Each point is reached from the start by the listed moves, each made once or not at all, plus a little noise. Is the number of moves made odd or even? Then give how often each move was made.
(in the rows, 128 means zero)

Moves:
(1): [168 129 141 114 143 156]
(2): [131 175 114 141 128 151]
(3): [ 99 139 171 112 182 104]
Start: [142 122 115 146 131 144]
Points:
[151 134 169 115 200 146] => even (1, 0, 1)
[143 121 115 146 132 144] => even (0, 0, 0)
[113 131 158 130 183 121] => odd (0, 0, 1)
[117 180 143 143 185 142] => even (0, 1, 1)
[182 122 129 133 146 172] => odd (1, 0, 0)

Moves:
(1): [155 118 132 135 113 113 134 138 111]
(2): [137 151 135 121 113 103 118 116 135]
(3): [149 110 161 158 149 123 148 129 118]
(4): [124 140 123 169 117 162 102 151 122]
(5): [133 146 104 135 156 124 140 130 134]
(6): [157 141 119 119 153 152 115 105 131]
Start: [121 134  95 158 141  94 120 146  97]
Points:
[169 137 103 243 162 104 133 182  70] => even (1, 0, 1, 1, 1, 0)
[145 161  81 192 155 152  80 145  95] => even (0, 0, 0, 1, 0, 1)

Moves:
(1): [163 134 131 116 150 127 144 160 102 169 125 115]
(2): [119 157 117 130 134 132 123 128 126 159  80 136]
(3): [113 134 143  99 131 120 142 138 119 111 127 130]
(4): [115 136 147 148 123 108 124 131 121 133 115 146]
(5): [127 126 128 141 138 124 130 146 165 115 130 135]
(6): [128 121 130 125 123 160 137 151 113 122 116 142]
(7): [150 132 115 117 124 134 136 109 118 115 124 143]
(8): [126 116  89 108 138 111 136 126  93 136 114 138]
(9): [124 135 129 127  95 123 118 142 158 137 148 142]
(10): [120 121 131 129 115 134 146 107 135 148 133 142]
(11): [112 152 123 144 131 125 131 126 128 123 151 115]
Start: [103 119 139 104 126 131 121 143 124 145 111 130]
Points:
[ 73 153 145  83 110 148 132 207 166 147  72 175] => odd (0, 1, 1, 0, 1, 1, 0, 0, 1, 0, 0)
[ 93 179 148 130 140 115 148 156  96 237  76 143] => odd (1, 1, 0, 1, 0, 0, 0, 0, 0, 1, 1)
[131 154 100  79 119 126 143 193  59 220  35 197] => odd (1, 1, 0, 1, 0, 1, 1, 1, 1, 0, 0)
[ 95 184 140  80 159 123 148 184  85 195  82 115] => even (1, 1, 1, 0, 0, 0, 0, 0, 0, 0, 1)
[ 69 139 175  93  92  97 121 171 137 140 115 166] => odd (0, 0, 1, 1, 0, 0, 0, 0, 1, 0, 0)
[ 64 179 138  91 138 124 134 152 111 155  86 128] => odd (0, 1, 1, 0, 0, 0, 0, 0, 0, 0, 1)
[ 79 161 156 100 125 105 142 137  96 115 115 152] => even (0, 0, 1, 1, 0, 0, 1, 0, 0, 0, 1)

Moves:
(1): [170 151 138 104 111 114 121 154 139 135 134 133 121 131 129 134 122 136
 111 117]
(2): [ 94 164 105 135 122 113 118 121 114 110 141 100 133 124 130 119 149 129
 136 108]
(3): [120 130 166 135 129 146 133 121 140 127 146 114 133 125 137 153 128 120
 137 114]
(4): [149 116 126 167 133 136 135 133 131 132 147 121 108 146 120 145 130 125
 122 113]
(5): [136 120 136 108 159 140 123 121 123 111 126 115 135 127 119 120 146 123
 134 127]
(6): [135 148 121 130 121 167 145 141 115 139 146 137 133 124 121 109 118 163
 128 124]
(7): [130 117 132 130 132 122 172 130 129 117 118 146 111 118 144 128 141 119
 142 137]
(8): [116 132 129 120 133 131 107 164 121 149 126 123 123 150 132 116 131 113
 132 125]
(9): [122  94 122 131 133 125 136 133 186 151 151 117 152 118 122 110 121 130
 127 111]
(10): [129 142 122 126 143 121 134 118 124 162 121 113 155 124 122 130 134 123
 112 139]
(11): [157  98 110 125  90 123 123 127  94 142 153 115 122 121 142 145 130 101
 150 117]
(12): [119 141 134 123 146 122 134 100 139 151 154 179 123 122 104 123 122 120
 123 119]
(13): [128 130 129 136 122 133 124 131 127 118 127 143 148 127 139 138 140 131
 118 111]
(14): [126 122 121 115 123 123 136 125 118 122 134 110 142 170 133 138 115 132
 118 123]
(15): [145 125 118 119 134 129 116 111 133 151 124 137 114 127 171 120 133 153
 142 136]
(16): [111 158 102 118 153 148 123 142 148 112 138 124 125 115 122 168 125 131
 120 157]
(17): [116  93 114  97 115 129 118 125 128 136 144 130 136 149 117 127 186 137
 131 151]
(18): [120 131 142 149 138 110 122 151 101 131 147 135 131 112 136 134 116 153
 112 125]
Start: [144 136 102 122 130 148 102 129 118 112 159 111 138 138 133  89 104 128
 135 146]
Points:
[129 123 109 149 146 167 137 209 131 153 205 142 168 120 159  57 106 170
 125 110] => even (0, 0, 0, 0, 0, 1, 1, 1, 1, 0, 0, 0, 1, 0, 0, 0, 0, 1)
[225 159  64 133 101 189 152 190 106 118 230 119  89 126 144 152 102 130
 140 141] => even (1, 0, 0, 1, 0, 1, 1, 0, 0, 0, 1, 0, 0, 0, 0, 1, 0, 0)
[ 68 141  78  69 198 163 140  85 183 119 249  96 217 151 118 136 205 118
 125 130] => odd (0, 1, 1, 0, 1, 0, 1, 0, 1, 1, 0, 1, 1, 1, 0, 1, 1, 0)
[182 152 117 113 101 142 132 187  92  87 234 103 148 132 194 204  96 125
 124 123] => even (1, 0, 1, 0, 0, 0, 1, 0, 0, 0, 1, 0, 1, 1, 0, 1, 0, 1)
[127 120 127  59 155 132 132 111 191 124 246 121 162 128 111  80 193 118
 155 109] => even (1, 1, 1, 0, 1, 0, 1, 0, 1, 0, 0, 1, 0, 0, 0, 0, 1, 0)
[137  59  72  71 146 131 147  84 182 170 213 167 150 174 161  66 156 151
 150 152] => even (0, 0, 0, 0, 0, 0, 1, 0, 1, 0, 0, 1, 0, 1, 1, 0, 1, 0)
